Every row gives one point. Each copy is the shape, with its points in the same order, turned, moved and blurred by noise. Say if it was mirrored as well.
In the rows, zero is written as 128.

Shape:
[[110 110 122]
 [ 93  56 137]
 [ 87  86 172]
 [138 157 134]
 [191 141 120]
 [164 170 156]]
Copy 1, 6 rows:
[[145 110 156]
 [109  96 200]
 [ 84  99 163]
 [153 136 109]
 [177 184 131]
 [145 165  91]]
Copy 1 is: only turned
Copy 2, 6 rows:
[[159 125 104]
 [169  88  71]
 [153 109  45]
 [112 153 121]
 [ 84 126 159]
 [ 77 162 110]]
Copy 2 is: only turned
Copy 3:
[[130 143 125]
 [ 96 182 128]
 [123 192  98]
 [183 127 131]
 [185 125 184]
 [216 128 141]]
Copy 3 is: only turned
Copy 4 (6 x 3):
[[129 100 125]
 [109  47 140]
 [ 75  71 124]
 [123 158 120]
 [140 170 171]
 [102 182 135]]
Copy 4 is: only turned

Shape (7 x 3):
[[171 138  87]
 [127 150 112]
 [164 106 122]
 [140  96  69]
 [ 61 150 167]
 [163 169  71]
 [ 76 106  94]]
Copy 1 (7 x 3):
[[ 97 174 133]
 [118 131 101]
 [137 150 157]
 [ 74 131 160]
 [161  63  75]
 [ 81 176 102]
 [ 91  73 132]]
Copy 1 is: mirrored
Copy 2 (7 x 3):
[[107 185 112]
 [108 134 123]
 [142 166  87]
 [149 183 141]
 [123  48 121]
 [ 74 183 131]
 [160 119 162]]
Copy 2 is: mirrored

Shape (8 x 4):
[[100 159 156 137]
 [132 165 131 148]
 [101  79  64 180]
 [121 160 129 166]
 [155 146  61  96]
 [127 151 141 179]
 [138  90 125 106]
 [161  73 160 119]]
Copy 1:
[[144 174 161 126]
 [129 189 129 149]
 [160 132  43 101]
 [134 194 122 128]
 [156 149  85 212]
 [117 194 117 114]
 [117 105 116 152]
 [ 74 102 124 139]]
Copy 1 is: only turned
Copy 2 (8 x 4):
[[112  85 144 172]
 [148  96 121 185]
 [180  49  58 108]
 [152  81 124 184]
 [147 144  42 168]
 [164  78 137 176]
 [132 132 104 106]
 [156 137 144  94]]
Copy 2 is: only turned

Shape (12 x 6):
[[102 119 185  71 176 143]
 [ 80 188 160  81 148 113]
 [117 106 166  72 128 165]
 [136  90 128 174 122  64]
 [135 167  64 165 136 144]
 [141 103 108 136 102  90]
 [162 114 103 171 115 111]
 [ 86 134 140  70 107 117]
 [159 151 152 131  77 136]
 [118 195 147 133 164 158]
 [132 155 126  95 157  44]
 [144  91 134  52  55 162]]
Copy 1 (12 x 6):
[[138 195 193 169 136 120]
 [173 146 182 125 153  71]
 [ 97 165 192 144 120 134]
 [169 124  83 141  70 164]
 [110 147  62  90 127  86]
 [136 121 108 116  67 141]
 [116 123  69 132  84 134]
 [145 137 194 101 115 116]
 [ 98  83 137 147 113 113]
 [127 152 123 147 179  70]
 [194 147 137 141  70  75]
 [ 56 118 209 108  71 142]]
Copy 1 is: only turned
Copy 2:
[[125  76 129 181 176 196]
 [136  57 102 154  99 199]
 [124 131 123 190 160 182]
 [142 117 103  65 175 110]
 [168 120 176 107  82 108]
 [127 138 103 100 142 108]
 [138 147 147  79 140 111]
 [130 107  76 173 119 163]
 [113 166 125 105 112 176]
 [156  82 176 131 101 195]
 [ 95  48  97 103 127 130]
 [ 90 193  92 192 131 152]]
Copy 2 is: only turned
Copy 3, 12 rows:
[[154 117 149  52 163  91]
 [163 171 132  49 147 156]
 [149 107 149 105 180 107]
 [150 109  89 141  52 101]
 [ 71 128  93 118  90 183]
 [140 126 108 158  89 117]
 [ 98 109  81 150  89 131]
 [174 140 161 108 144 140]
 [148 140  69 154 153 134]
 [114 134  84  58 149 166]
 [148 195 115  84  83  96]
 [151 116 169 183 189 112]]
Copy 3 is: mirrored
Copy 4 (12 x 6):
[[ 95 200 118 186 103 133]
 [ 86 170 152 144  78  71]
 [147 177 117 177 136 129]
 [ 88  80 101  81 127 164]
 [132 137 205  68 156 124]
 [121  83 122 103 151 129]
 [131  94 158  92 141 157]
 [118 148 111 151 125  72]
 [176 102 141 134  99 129]
 [124 180 202 118  79 129]
 [ 48  98 158 148 114 103]
 [194 125 100 182 167  97]]
Copy 4 is: mirrored

Shape (13 x 8):
[[148 169  96 117 140 159 147 132]
 [118 130  86 103 133  72 110 144]
 [174  87 115 144 153 146 121 172]
 [120 130 143 102 156 158 153  49]
 [136  98 111 197  69 135 117 110]
 [154 143 136 113 157  55 166  69]
 [152 114 137 125  65 156  71 137]
 [ 64 126 173 165 135  81 137 147]
 [196 140 137 142 148 106  77  67]
 [172  89 142 150  71 176  99 133]
 [147 161 122 135 120  83 186 139]
 [152 147  69  59 186  87 112 188]
 [110  79 120 156 128 151 137  79]]
Copy 1, 13 rows:
[[117 104 104 131  99 109 101  83]
 [115 117 104 154 133 165 190  91]
 [135 118 141 154 148  77 148 141]
 [114 169  98 124 158 151  54  81]
 [114 107 204 120 180 112 139  56]
 [ 78 204  89 108 136 149 147  81]
 [117  99 215 164 126 153 119 107]
 [124 109 124  51 178 172 168 126]
 [145 211 165 144 112 133 130  75]
 [111 104 216 155 151 106 104 115]
 [ 62 127 105  90 118 118 160  87]
 [128 115  54 189  86 135 191 133]
 [127 129 141 129 209 127  97  77]]
Copy 1 is: only turned
Copy 2:
[[100 110  59 136 109 131 119 107]
 [127 154 127  75 112 117 115 129]
 [ 84 135 100 109 172 171  74 132]
 [163  67 111 166 135 100 112  79]
 [103 170 141 198 130 143  97 147]
 [111 103 151  95 102  66  74  64]
 [111 164 129 160 138 191 163 112]
 [107  92 176 112 136  92 123 187]
 [ 97 160 130 144 173  96 113  47]
 [105 147 131 191 159 198 123 114]
 [ 67  99 133 104  75 108  87 121]
 [115 141  67   8 113 139 110 106]
 [163 115 127 181 152 124  78 131]]
Copy 2 is: mirrored
Copy 3 (13 x 8):
[[129 112 149 125 129 126 175 120]
 [135 131 143  94 164 136  77  92]
 [151  78  89 140 123 161 112 153]
 [132 169 149 164 125  65 156 147]
 [128  34 140 119  99  61  97 154]
 [101 177  93  87 155  71 119 129]
 [136  77 180 108  60 139  85 145]
 [126 107  83 147 107  60  83  37]
 [164 149 105  66  87  99 132 170]
 [139  53 140 130  49 133 111 172]
 [ 77 104  94 103 147 100 143  94]
 [157 160 118 106 193 201 104  89]
 [149  88 140 162 120  61 115 165]]
Copy 3 is: only turned
Copy 4:
[[158 125 134 164 135  80 153 112]
 [ 93  86 113 121 171  77 174 140]
 [124 104 189  88 105  87 120 146]
 [139 161  80 176  84 109 162 173]
 [103 154 133  74  99 154 156  93]
 [ 80 163 129 195 157 109 191 187]
 [101 141 105  83 131  91  89 105]
 [ 94  83 123 133 155 206 144 158]
 [128 217 138 101 164  92 144 173]
 [111 152 133  82  95 104  84 100]
 [ 77 111 151 182 146 115 165 119]
 [132  61 156 148 180  25 151 175]
 [131 146 111 104  66 147 173 145]]
Copy 4 is: only turned

Shape:
[[126 117 110 133  85 103 148  69 125]
 [ 43 160 153 113 204  78 180 132 175]
 [101 163 129  91 163  94 115 213 199]
 [118  87 105 106 145 200 150 114 101]
 [ 56 172  88 122 160  94 105 103 119]
 [111 105  97  93 152 156 145 120  74]
 [187  93 112 134 152  51 101 140 153]
 [124 170 146 113 127  96 115  72 136]
 [105 135 167  98  73 196  97 104  53]
 [124 116 136 117 126 177 145 139  63]
 [ 95  99 153 152 150 116  95 124 160]
 [110 140 128  64 126  95 106 101 165]
 [128 118 142 110  72  98 134 127 156]
 [132 141  85 131 116 200 114 108  75]
 [175 137 147 138 100 138  95  97 140]]
Copy 1, 15 rows:
[[ 71 130  99 162 112 119  89  96  79]
 [188 131 165 151  97  73  82 209  70]
 [138 126 147 101 102  92  89 229 175]
 [137 129 142 192  74 166 131  83 149]
 [161 150 138  86  85 105  62 119  86]
 [146 107 141 156  73 182 106  95 123]
 [ 39 139 122 100  68 154 128 195  99]
 [ 95 108 135 115 105  76 111 113  77]
 [145  70  72 144 105 121 151  36 151]
 [148  95 113 160 109 174 146  92 138]
 [128 164  99 135  65  97 147 158 113]
 [ 93 102 133 124  66  74  78 139 122]
 [ 73 113  79 157 111  99  94 145 128]
 [128 137 135 135 115 167 131  41 152]
 [ 57 124 115 126 112 104 159 100 126]]
Copy 1 is: mirrored
Copy 2, 15 rows:
[[132  98 178 132 163 100 136 113 135]
 [125  97 200  43  84 182 101 211 143]
 [103 162 186  90  69 206  34 133 159]
 [ 96 136 104 136  80  74 134 141 111]
 [ 89 154 169  56 165 157 126 161 119]
 [103 158 115 125 118  82 119 171 125]
 [117  84 134 142 165 156  21 115 155]
 [148 115 153  89 159 153 138 118 169]
 [174 204 107 152 122 106 186 112 110]
 [125 166 111 168 103 108 143 160 123]
 [137  99 136 106 115 174  93 125  89]
 [146 137 166  66 129 128  86 103 161]
 [158 123 195 142 124 130  95  94 142]
 [ 77 174 102 151 131 103 170 118 125]
 [138 111 121 148 142 151 128  71 157]]
Copy 2 is: only turned
Copy 3:
[[125 131  87 130 117 165  48 114 122]
 [208  23 110 102  65 187 157 115 112]
 [127  79 162  80  61 129 192 165 138]
 [192 125 141 136 141  91  61 125 112]
 [164  93 169 128 110 213 121 118 101]
 [183 118 145 106 153 123  65 135  89]
 [108 173  88  88  76 128 148 139  65]
 [159 144  99 107 115 196 111 103 153]
 [145 139 177 106 181 121  47  58 179]
 [168 106 144 112 170  92  89 103 125]
 [152 130 128 139  59 133 124  80 120]
 [159 130 129  65  82 171 100 149 149]
 [106 121 102  94  86 133  86 117 155]
 [163 142 167 163 186 115  73 130 127]
 [133 182 108 119 121 129 116 111 162]]
Copy 3 is: mirrored
Copy 4 (15 x 9):
[[ 75 158  68 119 124 118 137 130 154]
 [ 97 171 187  49 149  52 190 120  97]
 [144 100 187 123 108  69 234 136 108]
 [172 186  77 138 181 115 147 159 148]
 [ 99 170 159 119 136  43 154  99 187]
 [147 157 103 131 200 104 133 165 169]
 [ 83 131 155 124  93 165 200 187 180]
 [ 50 171 143 152 124 109 135 126 128]
 [142 156  85 197 204 142  98  73 127]
 [167 146 104 132 187 130 112 138 139]
 [122 184 150 110 114 142 190 102 147]
 [ 64 150 126 159 145  83 201 122 133]
 [ 81 114  86 134 118 133 184 116 118]
 [172 171  88 176 152 108  94 142 169]
 [102 156 116 183  98 161 136 131 123]]
Copy 4 is: only turned
